Each row of a before or after table is a point. The points were changed in one or more steps. Then noise was added and the rows were shuffled. The steps act on columns, c1 being the first. Write out the steps. A step turns or swaps two columns, mirrors them in a line or flattens them onto one, adds a multiple of one to another, or multiplies or shifts one. Angles are multiples of 10 degrees, from the lower column toward the higher: turns from -170 to 170, lines from 10 to 170 but not 90. Use the fewest steps. Two steps may share a column if one is a turn and the other turns, adds or multiplies; they go together, in the order done. Otherwise the lowest column goes first.
In the rows, zero is written as 128.

Before (9 x 2)
[[123 177]
 [150 165]
 [163  78]
 [ 94 189]
 [ 98 100]
 [193 160]
 [178 129]
 [192 164]
 [105 130]]
After (9 x 2)
[[113 175]
 [139 169]
 [180 135]
 [171  83]
 [103  96]
 [185 175]
 [189 168]
 [ 79 182]
 [108 126]]
Steps: turn c1 and c2 by 10 degrees

Before (9 x 3)
[[ 94 158 122]
 [131  58  96]
 [ 74  37 158]
 [144 158 135]
 [108 132 141]
 [ 64  67 146]
 [153 202  79]
 [126 176  66]
 [120 140 155]]
After (9 x 3)
[[102 137 111]
 [117 134 104]
 [125 128 124]
 [103 141 187]
 [122 130 100]
 [109 141 109]
 [ 88 146 130]
 [165 109 160]
 [113 141 181]]
Steps: flatten c1 and c2 onto the line at 150 degrees; multiply c3 by -1

Before (8 x 6)
[[130 120 102  98  94 124]
 [113  94 121 222  89 131]
 [145  98 142  82 147  97]
 [ 81 108 109 146 185 104]
 [192 106  74  83 152 160]
 [143 153 154 136 160 153]
 [154 198 152 118 193  77]
 [102 135  48 158 114 184]]
After (8 x 6)
[[ 98 135  33 182 112 145]
 [133 118  66 103  90 145]
 [142 101 161  77 146 141]
 [155 197 218  94 193 103]
 [ 82 108 166 120 186  86]
 [144 155 187 152 159 146]
 [116  94  84 202  90  66]
 [189 105  96 125 152 195]]
Steps: add 0.3 times c1 to c6; turn c4 and c6 by -40 degrees; add 1 times c5 to c3

Before (13 x 9)
[[171  38  96 128 105 195 157 103 134]
 [121 145 158 130 140 119  84 114 183]
 [ 79 145 124  93 141 127  89 113 149]
 [125  88 163 126  82 145 154 114  89]
 [127 124 126 114 124  83  70 106 169]
 [143  87 133 161  74 149 115  76 135]
 [108 111  64 134  34  46 131 149 188]
 [133 123  89 136  64  60  59 194 161]
 [135 175  31 145  20  72  88 164 157]
 [164  67 118 170 139 147 186  93  78]
 [207  82 102  88  77 130 148  94 128]
 [138 164  98 127  59  87 107 185 205]
 [125 154 145 130 128 104 110 111 170]]
After (13 x 9)
[[134 180  57 146  21 100  98  88 218]
 [110 110 105 136  43  81 126  84 232]
 [119 154 184 133 148 129  90 128 164]
 [134 133 112 132  40  79  56 138 196]
 [124 133 146 116 139  98  70 107 175]
 [171  34 103 130 122 195 137  92 127]
 [127  83 140 124 104 126 147  88  73]
 [143  91 135 162 120 150 108  52 127]
 [124 161 164 133 138 114 115 115 163]
 [168  55  94 172 160 128 178 104  87]
 [138 166 140 130  37 120 114 128 222]
 [ 78 154 132  94 147 133  94 125 148]
 [207  78 108  84 112 134 141  70 138]]
Steps: turn c2 and c7 by 10 degrees; turn c3 and c9 by -30 degrees; turn c6 and c9 by -20 degrees; turn c5 and c8 by 40 degrees

Before (14 x 11)
[[120 128 157  77 177 122  53  82 122 135 142]
 [ 51  99  69 127 144 121 152 122 130 202 193]
 [129  78 136 122 125  69 107 165 109 140 107]
 [ 79 109 186 113  92 110 108  90 176 161 165]
 [134 121  94 164 131 157 120  80 110 169 130]
 [151  97 121 110 163 209 107 147 111  88 163]
 [143 117  91  73 156 153 114  71  12 129 118]
 [148 132 105 131 170  69 154 142  95  71 119]
 [195  83  40  82 169 166 182  93 131 121 112]
 [ 85  67  36 123  97 206  38 157 195 100 190]
 [107  77 124 116 143  93 200 116 158 104  91]
 [ 96 135 143 143 108 201 124  88 183 134 145]
 [175 185  74  41 127 130 108  69 116 133 226]
 [148  78 142  94 172 102 131  63  90  97 175]]
After (14 x 11)
[[113 108  95 112 105  72 108 149  74 158 169]
 [ 70 122 139  82 222 147 116 134 203  84 113]
 [129  72 161 116  95 136 203 137 123 162  91]
 [129 129 183 130 128 163 145 120 189 181 117]
 [107 131  70 144  92 142 123 144  81  91 151]
 [ 61  83 166  75 103 179 181 117 164  56 111]
 [160  97 179 124 118  74 154 156 140  62 194]
 [ 49 190 172  43 136 141 108 125 137  95 229]
 [156  78 160 127 149  92 112 113 135 163 106]
 [ 86 125 107  71 111 103  49 140 173 149 143]
 [ 57  79 127  94 135 143 128 136 189 170 176]
 [173  66 145 121  81 213  34 141  69  38 198]
 [ 82 121 135 164 148 113 119 134 138  71 134]
 [137  95  80 115 129 191 111 115 166  91 168]]
Steps: turn c1 and c8 by -120 degrees; multiply c8 by 0.4; turn c3 and c6 by 140 degrees; turn c6 and c10 by 120 degrees; turn c5 and c9 by 120 degrees

Before (13 x 14)
[[124 108 135 158  99 102 127 113 133 145 101 130 143 107]
 [105 146 167 148 142 155 110 103 125 106 143 116 163 109]
 [104 107 130  56 126 130 124 126 167 128 122 149 151 155]
 [ 92 152 111 154 114 145 117 118 143  94 152 153 146 129]
 [173 131 120   7 120 109 111 112 210 128 146 162 160  91]
 [ 96  98 153 187 112 137 118 125 205 110 133 145 126 104]
 [109 179 128 166 151 102 124 103 129 175 175  95 151 112]
 [122 107 154 140 149 106 126  98 145  98 117 158 110 119]
 [100 140 135 144 135 146 163 123 120 165 142 160 155  93]
 [121 130 122 152 134 133 144 103 188 106 110 111 131 104]
 [ 95 108 125 164 157  98 116 127 123 112 137  88 136  84]
 [ 98 148 148 176 156 125 114 152 135 104 100 159 150 135]
 [149 102 123 180 158 117 120 136 134 111 137 116 143 142]]
After (13 x 14)
[[ 94 107 124  95 154 142 140 127 122 113 137  88 135 108]
 [102 140 146 150 135 167  97 124 123  94 143 156 156 125]
 [ 96  98 102  43 111 153 119 125 205  53 131 145 126 123]
 [ 97 148 106  76 156 120 126 150 137 105 102 159 148 128]
 [173 132 122 167 119 144 145 111 211 177 146 164 160 111]
 [119 128 143  69 132 150 121 104 190  92 109 111 131 123]
 [148 100 126  78 158 110 138 137 133  95 136 117 144 127]
 [ 91 153 133  79 112 138 148 117 141 122 150 152 147 132]
 [109 178 124 137 150 125 131 103 128  67 176  94 151 114]
 [104 106 125 157 126 110 131 125 169 163 122 148 151 135]
 [122 108 104  90 150 124 115  97 146 128 117 159 110 118]
 [125 107 121 120  99 129 124 116 134  91  99 129 144 116]
 [104 149  86 101 141 159 116 104 123 128 143 114 164 130]]
Steps: turn c3 and c7 by -140 degrees; add 0.7 times c9 to c4; turn c4 and c10 by -130 degrees; turn c6 and c14 by 50 degrees; multiply c14 by 0.4

Before (12 x 20)
[[ 97 136 145 120  89  70 110 208 120 145 103 137 162 128 166 106 153  89
  141 110]
 [149 103 120 167 139 139 111 100 106 127 127  87 106 161 113 111 162 119
  143 183]
 [119  90 178  74  79  60 115 178 134 129 145 110 177  87 112 105 110 105
  138 131]
 [115 139 122  77 106  65 118 171 158  96 128 218  98 118  88 117 102  78
  168 159]
 [115 137 116 149 125 123 144  42 129  93 114 104 133 199 129 149 145 124
  138 173]
 [159 138 131  68  99  97  89 156 157 100 127 127 155  98 120 123 158  97
  155 121]
 [165 103 159 203 120 121 130  57 104  91 111  98  78 191 194 150 150 123
  136 140]
 [148 127 113 125 168 101 137  86 127 142 142  87  97 165 149 164 130 104
  140 158]
 [117  71 101 151 122 158 162 147 133 119 115 102 123 165 107 138 126 139
   90  22]
 [171 122 143 161 152 149 161  39 128 148 140 108 142 151 146 104 147 101
  136 151]
 [100  93 119 112 114 161 145 143 159 136 115 144  83 164 124 134 143 184
   38  62]
 [155  98 100 154 153 135  93   7 118 152 123 144 117 176 120 167 128 133
  153 162]]
After (12 x 20)
[[171 146 137 147 153 147 156  35  97 117 138 107 140 153 147 105 147  69
  143 150]
 [153 165 126 130 150 137  96   9 103 135 123 143 116 174 121 165 127 104
  128 162]
 [166 116 145 146 119 121 128  54  51 168 112  98  77 191 190 148 148  89
  148 140]
 [116  95 129 139 125 121 141  35 107 145 115 104 133 197 130 149 149  93
  127 175]
 [114  99 148 127 108  66 122 170 187 143 127 218  96 123  82 117 103  43
  147 162]
 [148 142 134 130 139 138 113  99  81 147 126  91 108 161 110 112 159  87
  132 183]
 [119 154 100 143 123 160 161 146 113 175 113 103 119 167 106 138 123 108
   96  21]
 [ 93 135 141 119  87  72 111 205 131 111 105 140 160 130 166 110 154  56
  146 111]
 [148 140 128 123 165  99 136  86 127 123 142  86  96 164 146 165 131  74
  124 155]
 [117 151 150 109  78  59 113 174 181 160 146 111 175  90 111 107 111  73
  157 129]
 [156  98 139 123  99  96  89 157 197 138 125 128 153  99 120 125 159  67
  145 124]
 [ 98 161  78 146 113 157 145 146 156 148 116 142  86 166 125 132 145 156
   71  58]]
Steps: turn c2 and c10 by -130 degrees; flatten c3 and c19 onto the line at 50 degrees; turn c4 and c9 by -60 degrees; shift c18 by -30

Before (8 x 32)
[[147 116 110 176 149 108  56 182  49 162 160  92 206  90 118 189 109  96
  125 148 124 154 133 115 103 121 153  78 154 151  68 190]
 [192 115 118 189 109 123  79  94 158 113 115 149 108 149 126  70  95 169
  130 123 122 120 175  95 132 120 120 129 164 108 166 188]
 [131 147 130  60 185 104  72 162  96 157 156 129 163 146  94 107 201 117
  158 155 151 179 108 150 106 191 159 168  20 121 136  97]
 [113  68 123 106 112 127 129  32 158 134  86 171 153 120 172 142 119 139
   67 166 158 170 179  72  92 128 144 122  98 113  69 154]
 [ 68  52 104  81 137 185  81 182 135 107  86 128 100  71 129  83 157 105
   85 123 106  99  82  97 117  95 159 114  94 166 146 142]
 [112  69 148 162 159 157  82 145 110 174 237  71 134 141 134  85 179  90
  118 118 161  90 129  79  96 141 159 137  79 122 140 154]
 [135  66 113 158 150 249  68 163  95 163 156 105 139 206 106 117  96 187
  152 146 150 140  73 161 124  84 130  88 101 109  85 123]
 [121 190 121 125 140  72 156  97 156 145 159 118 105 166 133 137  54 137
  128  73 180 199  69 132 163 167 160  56  23 136 192 157]]
After (8 x 32)
[[118 191 120 126 140  72 135  75 154 145 157 119 108 166 154 134  52 135
  125 159 180 198  68 132 159 167 160  55  22 138 191 142]
 [ 68  52 103  79 137 183 126 123 135 109  87 128  98  68  83  80 159 104
   96  74 108  99  80  97 114  93 162 112  93 168 146 132]
 [133 148 130  64 184 105  94 153 100 156 156 132 163 145  73 104 199 115
  153  94 146 180 108 151 106 194 158 167  18 120 135  86]
 [115  68 149 161 159 156 136 118 113 175 237  69 131 140  82  84 179  92
  122 111 157  88 126  78  98 140 159 137  77 121 142 143]
 [192 115 116 192 108 122 129 124 157 113 116 147 107 146  79  73  94 167
  133 159 123 119 176  94 134 122 120 128 164 106 164 178]
 [137  66 113 159 150 249 104 146  97 165 157 104 140 209  69 118  99 187
  148  92 149 138  77 163 122  86 131  87 106 106  86 112]
 [111  70 122 107 111 129 172 165 159 132  85 174 151 121 127 139 120 139
   85 225 158 171 179  73  92 127 144 122 100 110  70 143]
 [146 116 109 179 149 109 118 148  48 161 160  90 207  91  59 188 110  95
  126  74 125 154 135 113 104 124 153  81 153 152  67 179]]
Steps: swap c7 and c15; turn c8 and c20 by -90 degrees; multiply c19 by 0.7; shift c32 by -10

Before (12 x 48)
[[ 80 191  91  86 116 137 141 209 136 117  98 175 127 152 149  94 179 107
  161 145 128 117 201 130 104 141  78 156  79 195  73 111 100 140 153 107
  127 128 128 112 183  72 147  86  85 213 137 214]
 [130 220  93 116 148 100 163 156 177 102 143 151 154  96  86 135 111 112
  217 195  86 146 122 167 148 136 137 119  87  84 172 156 107 161 151 152
  162 138  99 134 167 187 145 153 195 156 101 135]
 [107 106 108  98  98  51 123  63 127  67 107 148  31 160 148 137  95 166
  159 146 154  79 129  82 105 149 116  88  96  99 193 106 155 159 188 156
   48 169 163 112 153 164  78 146 114 152 108  95]
 [ 74 176 147 162 175 105  73 134 109 143 123  98 115 159 134 157 170 157
  125  81 187 145 212  97 125 140 139 191 145 221 159  45 151 159 115 143
  114 110  60 177 103  80  54 153 149 123  85 123]
 [118 167 101 154 126 130 153 157 102 102 152 100 139  85 231 161 138 190
  113 180  80 121  91 137  84 109 126 216  66 170 112  86 164 180 189 106
  155  84 158 122 133 197 212 146  69 134 128 165]
 [ 99  93 118 105 124  85  90  92 128 103 170 118  80 105 156  83 145 142
  120 142  48 169 110 127 116  72  84 147 163 118 142  53 152 188 135  72
   95 201 107 154 163 140 151 104 184 155 110 143]
 [153  63 151  70 134 175  96 192 128  50 151  91 159 137 148 116 236  89
  147 143 157 135 121 103 101  77  67 189  90  72 115 107  93 148 124 105
  102 111  98 137  45 154  59 129 115  41  80 242]
 [164 213 101  92 120 148  88  62  65  73 168 131 108 132 105 146 198 136
  105 118  85 208 131 127  74 117 173 116  59 144 194  63 178 151 139 111
  161 101  75 105 198  75  90 188 206 184 116 114]
 [135  97  45  40 195 108 188 181 187  86 105 131 128  87  81 161   8 198
  129 124 109 115 138 104 152  65 179  88 178 135 165 123  92 158 146 204
  166 153 104  82 143 120 146 155  71 122  72 145]
 [129 145 127  63  82 111 122 109  98  57 186 204  83 116 159 110 138 119
  149 114 168 131 201 113  65 130 109 102 113 234 221 120  84 139 100  77
  155  86 164  87  91 123 102 141 121 106 164  70]
 [132 138 129 112 147 143 206 185 109 125 127 115 116 115 170  94 153  74
  114 119 155 111 107  96 120 212 138 147 145 215 115 100 168 110 187 110
  106  47  57 162 179 126 153 106 133  73 163 172]
 [103 143 187 152 178  76 135 124 120 193 179  74 141 159 132 172 179  92
  101 112 117 111 193  75  98 151 105 146 101  91 109 116 101 155 186  90
  127 115 196  99 161 120 137 120 120  71 117 101]]
After (12 x 48)
[[130 215 164 114 147 101 169 158 183 104 135 152 160  95  88 136 167 115
  213 194 101 144 129 170 150 135 102 147  87  85 172 131 108 164 147 157
  161 137  94 129 165 195 149 157  57 156  99 132]
 [ 83 196 197  86 117 138 139 213 131 116  98 172 129 159 151  96  78 103
  156 147 175 118 204 128  98 140 106  97  77 198  70 107  97 144 150 108
  129 137 124 114 180  74 151  85 177 217 134  62]
 [119 171 163 150 128 133 155 158 104 101 104  99 139  87 224 164 173 192
  117 176 106 122  93 133  88 108  85  82  64 172 117  59 162 178 185 109
  157  80 157 124 132 196 210 147 199 132 127 104]
 [129 139 137 109 146 138 206 182 112 122 106 113 122 109 170  96 110  80
  114 121 134 112 104  92 119 210 158 136 146 214 120  97 168 108 185 109
  108  48  56 161 177 128 155 107 138  66 165  84]
 [ 74 175 110 167 175 104  74 136 109 144  98  92 115 157 135 157 116 154
  118  80 148 144 209  91 123 146 182 148 139 221 159  27 150 160 115 143
  109 110  61 178 105  81  54 147 152 124  86 130]
 [135  99 211  45 197 105 190 183 183  81 238 134 129  90  80 165 183 198
  128 127  71 118 139 108 154  70 137 141 179 136 160 178  94 159 146 202
  163 153 105  80 145 122 145 161 178 124  73 137]
 [123 148 111  62  81 116 126 106  97  59  92 197  80 119 169 108 178 118
  149 112 162 131 204 110  64 131 151 147 112 233 221 152  81 144 102  72
  148  85 169  86  96 122 100 144 139 106 166 182]
 [107 146  61 152 175  79 136 126 122 196  63  76 144 161 131 179 157  90
  101 113 139 108 191  75  96 155 104 121 104  95 112 109 103 156 187  93
  121 112 196  92 163 123 137 121 138  73 121 133]
 [156  62 143  65 134 178  99 193 130  49  23  85 161 140 149 115 109  95
  150 142 200 136 127 105 100  80 123  98  91  66 118  79  90 150 124 104
   95 110  92 139  45 158  61 126 158  42  79  11]
 [157 210 149  94 119 155  90  67  65  76  50 139 104 130 101 149 137 133
  105 124  74 206 130 127  75 118 111 212  54 145 193  76 178 150 140 113
  162  98  68 106 195  68  92 192  92 186 113 151]
 [105  98 143 106 123  86  87  95 123 101  95 122  79  99 153  87 189 142
  115 143 124 168 110 129 117  67  36 191 167 120 140  52 153 188 131  69
  100 201 110 153 164 137 151 102 120 156 110 120]
 [105 104 133 103 105  46 123  67 130  64 167 149  28 156 149 143 137 171
  161 145 149  78 128  78 108 148 139 162  94  98 195 151 158 160 190 155
   49 170 160 107 150 162  83 147 149 144 102 167]]
Steps: turn c3 and c48 by -160 degrees; turn c11 and c17 by 120 degrees; add 0.5 times c34 to c17; turn c21 and c27 by 60 degrees; turn c32 and c45 by -150 degrees; turn c28 and c32 by -130 degrees

Before (8 x 64)
[[151 136 145 137 120 101 109 112 160 153  96  93 140 121 149 129 160  88
  106 104 107 106 116 115 162 128 136 150  98  96 143 112 157 149 177 135
  112 158 163 148 118 128 145 106 119 130 119 171 125 101 134 111 144 135
  115 114 133 129 136 136 131 143 101 100]
 [184 169 141 137 104 113  99 127 121 163 105 120 121 138 117 139 138 135
  157 171 180 108  99  98 112 192  83 131 108 164 158 120 110 165 131 155
  120 108 127  93 112  93 163 154 106 102 112 148 123 119  85 139 142 128
  145 108 113 131 125 134 119 171 134 120]
 [124 152 158 124 162 126 126 183 107 101 138  93 161 138 131 135  98 125
  137 102 122 116 111 101  95 152 136 125 151 154 149 139 130 110 122 126
  101 103 165 114 137 103 114  86 156  99 132 164  75 115 150 111 147 140
   91 156 148 158 110  99 143 131 123 140]
 [111 166 159 149 118 133 111 125  95 150 129 128 144 128 151 118 108  97
  154 144 153 103 109 137 104 132 144 100 165 145 142 123 163 133 131 137
  151 143  99 137 117 115 111 157 127 160 113 111 134 149 146 160 107  93
  143 144 104 141  99 158 134 123 147 153]
 [172 126  86 134 112 152 135 148 143 120  82  99 137 129  85 116 132  88
  138 126 104 145 133 118 147 176 121 136 167 132 141 142  96  94 118 116
  138 133 154  99 146 128 177 154 174 138 133 102  91 108 157 153 133  75
  100  86  97 123 143 132  77 112  84 103]
 [160 111 111 181 115 123 169 116 105  93 145 134 140 143 137 137 144 149
  183 105 111 144  84 135 113 121 145 108 116 156 151  91  85 112 185 112
  135 138 144 121 119 112 110 126 109 167 186  98 115 148 105 158 137 128
  115 158 170 123 146 107 126 145 126 172]
 [130 133 119 164 134 123  91 133 145 135 146 120 120 104 133 142 152 150
  136 105 170 100 133  89 136 135  90 114 116  94 129 168 103 156 134  79
   94 132  83 120 141 166 136  97 152 157 123 160  92 147 130 131  95  96
   94 111 163 142 139 138 103 115  99 138]
 [132 151 137 156 119 110 108 123 112 140 130 145 100 127 100  95 144 137
  113 166 109 145  91 153 134 138 128 149 154 138 116 134 161 111 138 153
  174  92 128  74 112 137 141 145 163  93 183  93 138 155 106 100 166 125
  113 108  92 133 129 118 137 149 141 129]]
After (8 x 64)
[[182 171 144 137 103 117 100 124 119 161  98 131 122 141 120 139 137 136
  155 168 177 150 102  94 108 184  81 128 112 161 160 122 109 167 130 153
   99 110 101  96 118  90 166 152 107 103 114 148 121 123  87 141 140 125
  148 111 115 130 114 135 117 173 134 129]
 [161 103 112 182 113 124 167 114 107  90 147 133 142 146 121 138 143 150
  180 106 106 119  84 134 112 125 147 107 119 153 149  90  89 111 184 117
  139 137 181 118 116 111 108 121 112 167 183  98 113 146 104 155 138 128
  113 157 169 125 153 110 124 147 127 148]
 [130 126 135 157 122 111 111 126 116 140 130 134 104 127 106  98 142 134
  118 167 108 155  92 153 134 153 128 151 153 139 119 128 163 112 136 157
  170  90  71  75 106 134 143 147 166  93 182  92 138 155 112  99 165 121
  116 105  95 128 133 117 135 148 137 126]
 [129 153 117 163 136 119  89 129 143 135 151 132 117 105 160 142 152 151
  136 101 167 119 132  90 137 126  92 120 113  95 129 168 105 157 132  78
   90 132  38 120 141 169 141  95 155 152 123 167  93 148 130 128  89 103
   91 113 166 146 131 139 104 115 100 133]
 [174 118  91 135 111 152 136 144 146 119  78 102 139 129  77 114 130  90
  142 130  99 135 132 117 141 175 123 140 165 133 143 144  97  97 116 117
  111 133 100  97 144 126 177 157 169 136 132 101  91 107 151 152 130  73
   98  85 100 119 145 135  87 109  89 116]
 [129 147 158 118 162 127 123 184 113  99 135 111 164 137 105 136  96 132
  138 102 122 148 112  97  90 141 133 122 155 154 148 138 134 106 122 126
   87 106 220 115 136 106 112  85 154  97 127 164  75 116 149 110 148 142
   89 159 150 158 102  99 145 125 128 133]
 [108 172 156 148 118 137 112 122  92 152 135 120 141 128 163 121 108  97
  153 144 154 147 104 138 104 142 142 101 163 142 142 121 167 133 137 134
  143 141 107 137 123 116 111 157 130 162 112 107 130 154 145 160 106  94
  143 145 102 138  84 155 137 122 147 138]
 [150 149 142 132 119  99 110 111 163 152  97  98 139 126 120 133 160  86
  103 101 108 126 112 117 157 119 139 153 101  96 148 109 157 149 177 134
   99 152 246 147 114 130 144 105 118 127 119 173 127  95 131 109 143 134
  111 113 137 133 132 137 129 143 102 114]]
Steps: turn c2 and c22 by 60 degrees; add -0.3 times c2 to c59; turn c26 and c37 by -20 degrees; turn c12 and c37 by 20 degrees; turn c15 and c39 by 40 degrees; multiply c39 by 3; multiply c64 by 0.4
